Rows are points. A path goes straight from each point to the next, and from the last back to the first. The post is the endless flat space through its rows: a point in 2 columns, a line in 3, a plane in 4, and so on, so that a path can go around it. Count how often the path circles the post. Going back the other way cancels.

Post:
array([[  7, -38,  14],
       [-18,  19,  22]])
Path:
array([[ -12,   25,   45],
       [ -24,  -29,   34],
       [ -37,   -2,   13],
       [ -12,  -20,  -21],
       [  35,  -65,    3],
       [   6,  -38,  -14],
       [  -8,  -31,  -24],
       [   1,   -1,    9],
       [  13,   11,   27],
       [  32,  -30,   38],
       [  24,  -70,   24],
       [  20, -101,    5],
       [ -16,  -17,    4],
       [  -2,   12,    1],
       [  -1,   40,   44],
       [   2,  -31,   58],
       [ -27,  -26,   24],
       [ -29,   19,   45],
       [ -15,  -55,   10],
       [ -39,   54,   14],
       [  12,   23,   17],
       [   3,   -1,   29],
       [   2,  -41,   48],
       [ -27,  -20,   13],
       [  31, -105,  -42],
       [   3,  -17,  -12],
       [  33,  -67,    0],
       [  30,    9,   29],
       [  16,    6,   22]])
Times around: 4

Post:
array([[ -1, -50,   7,  14,  16, -29],
       [ 32, -36, -63, -13,   8, -15],
       [ 32,  25,  13,  32, -27, -22],
       [-16,  21, -15, -11, -29,  12],
       [-11,  25,  22,  -7,   2,  -7]])
Path:
array([[  4,  -3,  36,   2,  -1,  -4],
       [ -9,   5,  18,  13,  -2,  -3],
       [-28, -40, -60, -38,  49, -13],
       [-35, -53, -20, -53,  69, -48],
       [ 40, -45,  22,  -2,  15, -43],
       [ 42,  10, -14, -61,  57,  -1],
       [-26,  29,  13,  15, -80, -15],
       [-37, -46, -53, -50,  45, -22],
       [ -2, -23, -63, -20, -12, -30],
       [ -9,   3,  14, -21, -22, -11],
       [ 33, -20,  17,  39, -20,   3],
       [ 24,   3,   3,  28,  41, -28],
       [ 40, -15, -89, -13,  25, -36],
       [-11,   7, -22, -38, -30,  -5],
       [ 10,  25, -30,   5, -77,  22],
       [ -1, -51, -60, -21,  27,  21],
       [-15,  33,  35,  42, -13, -34],
       [-20,   7,  51,  18,   2, -49],
       [ 49,  23,   0,  -4, -33, -10],
       [ 49,  22, -54,  -1, -34,  11],
       [ 20,  53, -18, -11, -54,  30],
       [ -1,   4,  19,   8, -36,  20],
       [ 17,  -6, -47, -11,  32,   3],
       [ 78,  12, -57,  -2, -25,  22]])
Times around: 3

Post:
array([[-35, -30, -23,  -5,  15, -58,  22,  11, -36],
       [ 21,   8,  37,  -2,  16,  45,  -8,  42, -12],
       [ 14,  -5,   0, -10,  19,  14,  -2,  -9,  -6],
       [  3,   6,  31,  -5,  57,   9, -52,  -4, -55],
       [-30,  -4,   1, -24,  35, -41,  36,   0, -45],
       [-52,  12, -26,  22,   6,  -9,  47,  28, -11],
       [ -3,  -3,  39,   5, -13,  38,   2,   4, -13],
       [-20,  38,   8,  19, -12, -21,  22,  24, -15]])
Path:
array([[ -7,  17, -30,   4,  -8, -31, -48,  -9, -31],
       [-48,  23,  10,  22, -18,  -5,  16,  52, -15],
       [  5, -21,  -2, -22,  63,   6,  -6,  33, -11],
       [  3,  46,  48,   0,  76,   6, -27,  36, -61],
       [ -9,  21,  59, -20,  34,  47,  24,  27, -58],
       [-30,  38,   4,  -2,   4,  -7,  -7,   5, -63],
       [-31, -12,  14, -33,  18,  23,  38, -30,  -9],
       [ -8, -95, -36, -20,  29, -88,  13, -38, -10],
       [-22,  27, -10,  22,  27, -34,   4,   8, -37],
       [ 15, -26,  10,   4, -37,  32,  22,  25, -14],
       [ -4,   3, -11,   1,  46,  42, -25,  25, -24],
       [-69,  40,   6,  53, -12,  -7, -29,  21,  -6],
       [-67,  39,  36,   9,   6,  29,   1,  -5, -11],
       [ -6,  -2,  -3, -35,  27,  48,   5,  65,  -8],
       [-20,  13, -23,   5,  44,  15,  26,  19, -35],
       [-13,  10,  49,   2,  51, -30,  -2,  26, -95],
       [-10, -27,  21,  16, -14, -32,  48,   4,   5],
       [ 19,  14,   2,   1,  55,  60,  13,  40, -13],
       [-36,  36, -44,  48,  19, -24,  44,  30, -16],
       [-15, -38,  25,  39, -54,  21,  41,   4,   8],
       [ 39,  28, -13, -27,  38, -17,   6, -25, -42],
       [-14,  37,  42, -34,  38, -11,  17,  10, -60],
       [-61,  41,   8, -13,   6,  32,  11, -28,  -9],
       [-47,  58,  35,  25, -14,  43,  28,  24, -29],
       [-39,  21, -21,  34, -30,  37,  85,  -1,  14],
       [ 39,  32,  15,  40,  45,  17, -33,  -2, -18],
       [ 53, -30,  -1, -29,  80,  45, -22,  40,  16],
       [-48,   3, -62,  53,   4, -44, -29,  83,  -5]])
Times around: 1

Post:
array([[-21, -20,  -8,  18,  41,  46, -56,  21, -65,   3, -36, -13],
       [-32,  33,   3,  32,  38,  29, -36, -20, -30,  12,  -6, -16],
       [ 36,  39,   5,  33, -23, -34, -13, -15,  -5,  16, -13,  11],
       [ 11, -28, -15,   2,  38,  -7, -16, -42,  13,   2, -42, -48],
       [ 21,   4,  16, -48,  25,  -4,  18,  -5, -26,  11,  21,  40],
       [ 46,  21,  -7,   2,   1, -38,  56, -10,  10,  25,   2,  43],
       [ -9,  32,   3,  25,  16,   8, -33,  37,  13,   0,  -1,  34],
       [ 19,  -6,  13,   4, -22, -12,  40,   8,  11, -31,  -3,  18],
       [-47,  38,  -6,  -4,  -2,  35, -19,  -7,   2,  18,  -9,  71],
       [  5, -23,  -1,   4, -25,  30,  23,  49,   0,  12, -11, -21],
       [ 31, -16, -26, -14, -16,  32,  33,   6,  37, -22,   6,  17]])
Path:
array([[  -7,   57,  -16,  -12,   45,  -11,  -11,  -27,   -3,   74,  -18,
          -3],
       [  37,    5,    1,   34,   48,  -15,  119,   62,   -1,  -24,   10,
          63],
       [   0,   -6,    6,    7,  -11,    5,   20,  -34,  -51,   27,  -38,
          20],
       [  -5,    3,   12,  -11,  -42,   18,   14,   18,   12,   -3,   10,
          51],
       [ -24,   51,  -36,    9,   17,   35,  -50,  -17,   33,   26,   24,
           0],
       [  -3,   21,  -21,   -8,   19,  -10,  -60,   47,   83,  -25,  -19,
          -2],
       [  -5,  -19,    3,  -53,    1,   49,    9,   48,    1,   -8,  -37,
          79],
       [  52,  -14,    3,  -57,   47,   21,   24,   30,  106,  -20,   37,
          42],
       [  24,  -30,    1,   23,   31,   12,  -37,   35,  -40,  -24,   21,
          31],
       [  22,   23,  -53,   40,   22,   -3,  -47,   26,  -17,   42,  -12,
          37],
       [  18,  -29,   11,  -20,  -66,  -18,   33,   45,  -40,  -19,  -48,
           1],
       [ -41,   24,  -13,    7,   25,   20,  -13,  -53,   34,   -7,  -42,
          23],
       [  73,   20,   21,  -32,  -27,  -17,   33,  -54,   52,   30,    5,
          11],
       [   2,  -43,   -9,   40,  -10,   17,  -47,   36,   40,   14,  -48,
         -63],
       [  60,  -21,  -44,   30,   56,    5,   11,    3,  -25,  -29,    7,
           4],
       [ -37,   11,    6,    7,  -78,   15,   78,   50,  -13,   44,  -17,
          24],
       [  24,   35,   -9,  -13,  -37,   11,    7,  -51,  -26,   -5,  -36,
          31],
       [  43,   -3,   64,  -13,  -39,  -44,   29,  -10,   -8,  -45,  -16,
          44],
       [   4,   35,   40,   -4,   -3,  -11,   -5,  -49,   25,   26,   35,
         -12],
       [   5,    7,   -8,   15,  -20,  -24,   36,  -39,  -39,   34,    4,
          33],
       [  38,  -46, -117,  -20,   12,   39,  -19,  -22,  -12,   27,  -72,
          57],
       [   4,  -14,   -3,  -11,  -17,   43,   16,   67,  -42,    4,  -18,
          -4],
       [  21,   20,   23,   16,  -61,    1,    1,  -14,  -85,   14,  -52,
          44],
       [  48,   15,   -6,   29,   59,    7,  -14,  -13,   35,   12,   27,
          41],
       [ -16,  -25,  -21,   56,  -21,   10,  -33,   75,   12,    3,  -29,
          54],
       [ -20,   18,   12,    5,   -9,  -21,    9,  -10,    1,   28,   20,
          25],
       [  15,   47,    1,   31,  -38,  -31,   -8,   13,   -5,   10,    8,
          26]])
Times around: 5
